Each row of a before or after table is a point. One or more steps were done to the points. Then noise was added and the rows were shuffled. The steps act on columns, c1 being the first. What was done? A step turns or swaps two columns, mirrors them in a line or flattens them onto one, adds a multiple of one to another, or multiplies or shifts one. Angles are multiples of 10 degrees, from the lower column toward the higher: turns from -170 to 170, lines from 10 to 170 but not 90. Use the fewest steps. Two steps may share a column if one is a turn and the other turns, adds or multiplies; they go together, in the order done. Otherwise the lowest column goes first.

Before (11 x 2):
[[ 46  15]
 [ 25 -56]
 [ 15 -26]
 [-13 -20]
 [ 50  15]
 [  8  -2]
 [ 31  -8]
 [-27  29]
 [ 27 -24]
 [ 11  23]
 [ 18  25]]
After:
[[ 59  14]
 [-20  17]
 [-31 -21]
 [ 18 -16]
 [ -6  49]
 [ -9  52]
 [ 28  11]
 [  4   9]
 [-22  20]
 [ 28  24]
 [ 12  28]]
Steps: turn c1 and c2 by 80 degrees

Before, 14 rows:
[[  2 -31  41 -35]
 [ 16  24  37  12]
 [-25  28 -24  23]
 [ -4  27 -33   7]
 [ 26 -52 -29  13]
 [ 16 -38  28  32]
 [-26  12 -16 -28]
 [-41   2 -43  32]
 [ 16   7 -18  32]
 [-11  23   6 -54]
 [ 41 -50 -21 -30]
 [  5   8  55  31]
 [-44 -13 -27   7]
 [ 42  11 -36 -14]]
After:
[[ -7  15 -18  14]
 [ 32   3  42 -14]
 [-29 -26 -23   9]
 [ 14 -44 -27   1]
 [ -9   5  54  13]
 [ 39  15  27  13]
 [-21 -12   6 -22]
 [-11 -26 -16 -11]
 [ 53  25 -28   5]
 [ 51  42 -21 -13]
 [-29  -2 -34   4]
 [ -2 -40 -45  12]
 [-24  16  36   4]
 [-12  42 -36  -5]]
Steps: turn c1 and c2 by 90 degrees; multiply c4 by 0.4

Before:
[[-23 -11  52 -10 -10 -28   6  60  -6]
 [-20  22 -22  30 -20 -16  -5   4   4]
 [ 19  -6  24  10  17  -5 -26 -41  14]
 [  4  -3   9 -21 -12 -34   6  34  -2]
 [  0  -2   3  -1  -7   4  36 -33  13]
 [  5 -10  20  14  17 -23  12 -12  25]
 [-39  26 -32   1   7  30  14  -8 -27]
 [ -9 -14 -47  49  -9 -12  -9  13  15]
 [-28  -6 -18 -19   1  28  -9  -8  30]
 [-49  12 -23 -22  -2 -10  26 -35  33]
 [-11   8  10  28 -24  -3 -14 -23  27]
 [ 43  22   9  -1   1 -26 -50  14  20]
 [ 35 -18  28  23  -2 -27  30  41  35]
 [ -7   7  -4  19  17  -4  -1  39  35]]
After (14 x 9):
[[  1  -2   1   2  -9   1  36  -1  14]
 [ 38 -15  29  22  -2 -28  29   0  36]
 [-23 -10  53 -10 -10 -29   5   3  -5]
 [ 21  -6  21  10  16  -8 -25   1  14]
 [  5  -3   9 -20 -10 -34   5   0  -2]
 [-18  22 -22  27 -20 -14  -7   0   3]
 [ -7   7  -4  19  18  -3  -1   2  33]
 [-39  28 -31   3   9  31  14   3 -28]
 [  3  -8  21  14  17 -21  13  -1  25]
 [-28  -5 -19 -19  -1  29  -6   1  29]
 [-11   5  12  30 -23  -4 -13   0  25]
 [ -9 -14 -44  51  -9 -11  -7   0  16]
 [ 44  22  12   1   3 -25 -50   0  20]
 [-47  12 -24 -24  -3 -12  28   1  35]]
Steps: multiply c8 by 0

Before, 13 rows:
[[  9 -14  -6   4 -14 -10  -6 -11 -18  19 -14 -30  -9 -12]
 [-16 -29 -21   3  -5  -5  10 -25  49  -6 -20 -27  22   6]
 [  8  -8   7  11  -8  -3   1 -36  -8   4  -1 -10  10  -2]
 [-22  -4   4   0  -4   5  57   1 -16 -16 -10 -29  18  -6]
 [  0 -12 -21   6 -11   8  -8  27  19 -12  17  -7  -2   8]
 [-25 -12 -20 -10 -14   9  24 -26  -1 -26 -16 -14  14 -10]
 [  4   4 -25 -18  44 -13 -10  17  -2 -22 -11  60 -15  14]
 [-13 -10 -23   5  22   5  -5 -21 -18  17 -10  -9  12   8]
 [  7   2   8   3  17  14 -12  -7   0 -14  -3   6 -45   9]
 [  1   2  31  -2 -13  14 -13   2 -15 -10 -26 -14   2  -8]
 [  8  -3  35 -57 -16  11   0  13 -15  -3  -6 -18  18  -1]
 [-11  12  -9   4  -3  12  17  -5 -10  15 -11  14 -11  -6]
 [ 14  16 -19   8  11  -1  -6 -28   1   2 -13 -26   5  -2]]
After:
[[ 11   1 -21   7 -13   7  -8  27  21 -11  17  -7  -4   7]
 [  2  -1   5  11  -8  -4   2 -37  -9   3  -1 -10  10  -1]
 [-10   1 -21 -10 -14  10  24 -26  -2 -25 -17 -14  15 -11]
 [-14   0   5  -1  -4   7  57   1 -16 -17 -10 -30  17  -6]
 [-15   0 -25 -19  44 -13 -11  18  -1 -21 -11  58 -16  13]
 [-24   0 -21   3  -5  -5  12 -24  48  -5 -20 -26  22   4]
 [ -7   0  -6   3 -14 -10  -5 -12 -18  21 -12 -29  -8 -11]
 [  7  -1  -9   6  -3   9  16  -5  -9  15 -11  14 -11  -6]
 [ 22   1  31  -3 -12  13 -12   3 -17 -10 -27 -13   3  -6]
 [ 12  -1 -20   9  12   0  -6 -28   1   0 -13 -25   4  -3]
 [ -5   1 -23   4  22   5  -6 -21 -19  16  -9  -8  10   7]
 [ 24  -1  35 -59 -17  13   1  13 -15  -4  -6 -18  19  -1]
 [ 30   0   7   3  16  15 -11  -7   1 -14  -2   6 -43   7]]
Steps: add 1.5 times c6 to c1; multiply c2 by 0

Before, 8 rows:
[[ 13 -32  19   9 -36  28  -8  18  -3  23   2  -9 -20 -15  16  23  13  -2
   31   7]
 [ -7 -34  23  -1 -12  16 -18  17  33  16 -19 -15  13   0  16  11  37  21
   -5  21]
 [  7  25  -4  12  -6 -16  -9   0   1 -60 -45   5  17  -9  15 -43 -32  13
    4 -28]
 [ 20  19  -3  -3  23 -34 -36   0 -17 -43 -26  10  17   2  -2 -32 -12   4
   -1  -6]
 [  5 -15  -1 -10  -2  21  11  -2  18  41 -34 -10  -4  25  17  -8   7 -16
   13  34]
 [ -3  -6 -23  11   7 -30  -7   9 -10 -25 -37 -19  -5 -10 -17 -19 -21  26
  -37 -29]
 [ -4 -35  -5 -20 -25   3   1  25  10  33 -12 -13  29  -3  30  20  13   0
   19  35]
 [ -7  23 -14  17 -26 -18 -14 -13 -27 -49 -24  -1 -21   6  13 -26 -23   9
  -26   7]]
After:
[[  2 -15  -2 -11  42 -21  11  -1  17  -4 -34  -9  -3  26  16  -7  -4 -16
   12  33]
 [ -3 -34  22  -1  19 -23 -19  17  32   8 -21 -14  13  -1  16  11 -34  20
   -6  21]
 [  3  25  -4  11 -57  21 -10   0   0  17 -44   4  16 -10  15 -43  30  12
    4 -27]
 [  5 -30  21   9  29 -29  -8  18  -2  33   3 -10 -19 -16  16  22  -8  -1
   31   7]
 [ -2  24 -13  17 -44  21 -14 -15 -27  35 -23  -1 -21   6  13 -26  22  11
  -27   8]
 [ -1 -36  -5 -20  38  -4   1  25  10  19 -14 -12  29  -3  31  20 -12   0
   19  35]
 [ -2  -5 -24  11 -26  35  -6   9 -10  -3 -37 -18  -3 -10 -17 -19  15  26
  -37 -29]
 [  8  19  -2  -5 -47  35 -36   1 -17 -13 -26   8  18   0  -2 -31   5   5
    1  -6]]
Steps: multiply c1 by 0.4; turn c5 and c10 by -100 degrees; turn c6 and c17 by 170 degrees

Before:
[[ 14  16  14   1  -2  -1   1  10   3   6 -14   1   1   9   5   1  15 -32
   13 -13 -18 -20  -2  -1 -12  14 -14  -5   0  17  23  -7 -19  26  -7  13
    9   6  -8  13 -13  23  13  -3  -1   7   8 -22]
 [  7  24  17 -26 -21  -6  20  -3 -12 -12  -7 -22  -3  16  -7  -8   4 -25
   13 -24  -4  -2   5  20 -21  18  -9 -14   0  24  -1  -2  -2  -3   9   5
   16  -3   1  10   3   3  14 -19  15 -24  -8 -11]
 [-31 -23 -17   4  17  -9  -1  -9 -16 -50 -24  17 -26  15  12   8 -25  -7
  -26 -23  23  23  17 -16  23   5  16  16 -20  11 -25 -18  13  -8 -17 -10
  -11  18  23 -34   6 -22 -22  -6   7  25 -20  15]
 [ -4  -1  17  -9  -5 -10 -11  14   5   3 -22 -29   7  -3   4 -22  18  -4
   13  23 -14 -12   4   4 -10   9 -15   0   1  12   7  -5   5  14 -18   2
    2  17 -11  -9  -9   3   6  -6   5 -10  24 -12]
 [-15  -7  -1  -2  21 -11  -5  17   5  -6 -17 -24   7  -9  22   3  -3  18
   -4  14  -4   3  -4  15   6   1  14  19 -15  -9  -4  24   8  13   4  11
  -30   3  12 -13   2 -15  -8   6 -20   0  -2   1]
 [ -4  -3   4   0  -6 -16  -3  13  15 -19 -28  -7  25  -5  22 -20  24 -22
    0  23   1 -14   0  10  -3   4 -18   2   2   2   5   5  -6  16  -2   4
  -23 -21 -13   7 -10  12  15  -3 -15  -4  24 -23]
 [ -4  22   3  -3  21   0   0  -3 -14  -4 -16 -13  19  -4   3 -22  13   5
   -2  20 -19  -1  15  11  -4   1 -24 -12   4  11  21  19  11  14  17  18
  -11   2   8  -6  -8  10  14   0  -4 -19   4 -25]
 [ 17   9  15  -8   2  11   5  -9 -14   0 -12  -6   9  -9  17  -9  12 -14
   12  -2   0 -11   7  25 -17  17  -5  -6  12  22  10 -13  -9   4  14  -9
   -1  12   3  19  -2  12  -3 -26   6 -27  19  -1]
 [  0   7  11 -19   4  -5 -24  -7  22   1 -14  -7  35   0  14  -4  -1   4
    6  10 -17  -3   7 -10 -12   5 -10   5   9  -1   9   1 -12  25 -14   8
  -15  -1 -13  12  -8   7  23  19   7 -16   8 -14]
 [ -4   5  20 -18 -19  12  28  -3 -24 -22 -26   3  -7  -1 -15  10  -2 -31
    0 -24  -1  10  18  19 -20  32  13 -13 -18  30  11 -14  26   5  -2   5
    7  -5   4   2  17  12 -40 -24  20 -28   3  15]
 [-10   8  17 -16  -6  -4  -2 -14  -9   4 -18 -15  21  -6  -8  -1  16 -15
   30   7 -11  -7  16  17  -5  -7  -8   6  10  -6   9 -14 -10  25   1   7
   -1   1 -15   4 -12   6   4  -2 -10  -8  -1 -24]
 [-29 -19 -12  -5  19 -20  -7   4 -26 -15 -33   7 -21  16  30   1  -2  -1
  -20 -12  36  35  13 -11   5  12  24   2 -17   0  -3  -5  32  -3 -20 -19
  -12   2  36 -15  19 -20 -24   0  -8  12 -24   8]
 [-27   2  -6   3  33 -39 -14  -1   6  -7  -8  -9  13  -2  15 -30  17   5
  -11  17  15   6   6 -12  25  -5  17  10  -5   0  -3  19   1  13  -5  15
  -19  -6  16  -8   2 -13 -13   8 -12  11  13  14]]
After, 13 rows:
[[ -5  -1  15  -9  -4 -11 -12  15   3   2 -22 -27   7  -3   5 -24  18  -3
   13  24 -14 -12   5   3  -9   9 -17  -1   3  13   8  -4  -3  14 -17   1
    2  17 -10  -8 -10  -6   7  -3   7  -8  24 -14]
 [ -5   5  21 -18 -20   9  27  -2 -25 -22 -26   4  -8  -1 -15   9  -2 -30
   -2 -25   0  11  19  19 -20  31  14 -14 -54  30  12 -13 -17   5  -2   6
    7  -5   5   2  18 -23 -40 -49  21 -27   6  15]
 [ -3  23   4  -3  21   0  -1  -2 -13  -3 -14 -14  19  -6   2 -21  13   4
   -3  19 -20  -1  15  10  -4   1 -25 -12  12  11  22  19  -5  13  18  18
  -11   3  10  -7  -8 -15  15 -13  -5 -20   5 -27]
 [  0   8  11 -18   4  -5 -24  -6  22   0 -13  -8  35   0  13  -4  -3   5
    6   9 -17  -2   9 -11 -14   6 -12   5  27  -2   9   0  14  24 -15   7
  -15  -1 -14  12  -7  -1  23  40   8 -16   8 -13]
 [-29 -18 -13  -5  20 -23  -6   3 -26 -14 -33   7 -19  17  28   1  -3  -1
  -20 -11  36  36  13 -12   3  13  24   3 -53   1  -3  -5 -38  -2 -19 -17
  -15   0  36 -17  17   2 -25 -26  -7  12 -22   9]
 [ 17  10  15  -7   2  11   6 -10 -13   1 -13  -6   9 -10  18  -8  12 -14
   11  -3   1 -11   6  25 -16  17  -7  -7  36  23  11 -14  14   3  13  -8
    0  10   3  17  -1  -4  -2 -41   5 -27  20  -1]
 [-11   8  17 -15  -6  -5  -2 -13 -11   4 -17 -14  20  -5  -8  -1  14 -14
   31   8 -11  -9  15  17  -6  -6  -7   6  30  -5   8 -15  13  25   0   6
   -1   1 -13   4 -12   0   6 -11 -10 -10   1 -24]
 [ 14  14  15   0  -1  -1   1  10   3   8 -14   2   1   8   5   1  15 -34
   13 -12 -17 -20  -2  -1 -13  15 -14  -4   2  17  23  -6  28  26  -7  14
   10   8  -8  12 -12 -11  13  -1  -1   8   8 -22]
 [-26   2  -6   3  34 -39 -13   0   7  -7  -7  -9  13  -2  15 -29  15   4
  -11  19  15   6   5 -11  24  -5  16  10 -15   0  -3  19  -7  12  -3  16
  -19  -7  14  -8   1  12 -12  14 -12  11  13  16]
 [  8  23  17 -24 -22  -7  21  -1 -11 -11  -6 -22  -4  17  -7  -7   4 -23
   14 -24  -4  -1   6  20 -20  16 -10 -14   2  22  -2  -3   3  -2   9   6
   17  -3   1  11   2  -2  15 -30  17 -26  -7 -11]
 [-16  -5  -2  -3  20 -11  -6  17   4  -7 -18 -24   7 -10  22   2  -3  17
   -4  14  -5   2  -3  16   6   1  14  19 -46  -9  -4  26 -14  13   3  11
  -29   4  11 -13   1  11 -10  11 -20   0  -3   1]
 [-31 -24 -17   4  19 -10   0  -8 -17 -51 -26  17 -26  16  11   7 -25  -8
  -26 -23  22  23  16 -15  21   6  16  17 -61  12 -25 -17 -23  -6 -16 -11
  -12  18  21 -34   6  11 -23 -22   7  25 -20  16]
 [ -5  -3   6   0  -4 -16  -1  13  14 -20 -29  -7  26  -4  21 -19  24 -22
    0  22   0 -13   1  10  -2   2 -18   1   6   3   6   5  13  16  -2   4
  -22 -22 -14   8 -10  -7  16  10 -15  -5  25 -22]]
Steps: add 1 times c9 to c44; multiply c29 by 3; turn c33 and c42 by -150 degrees
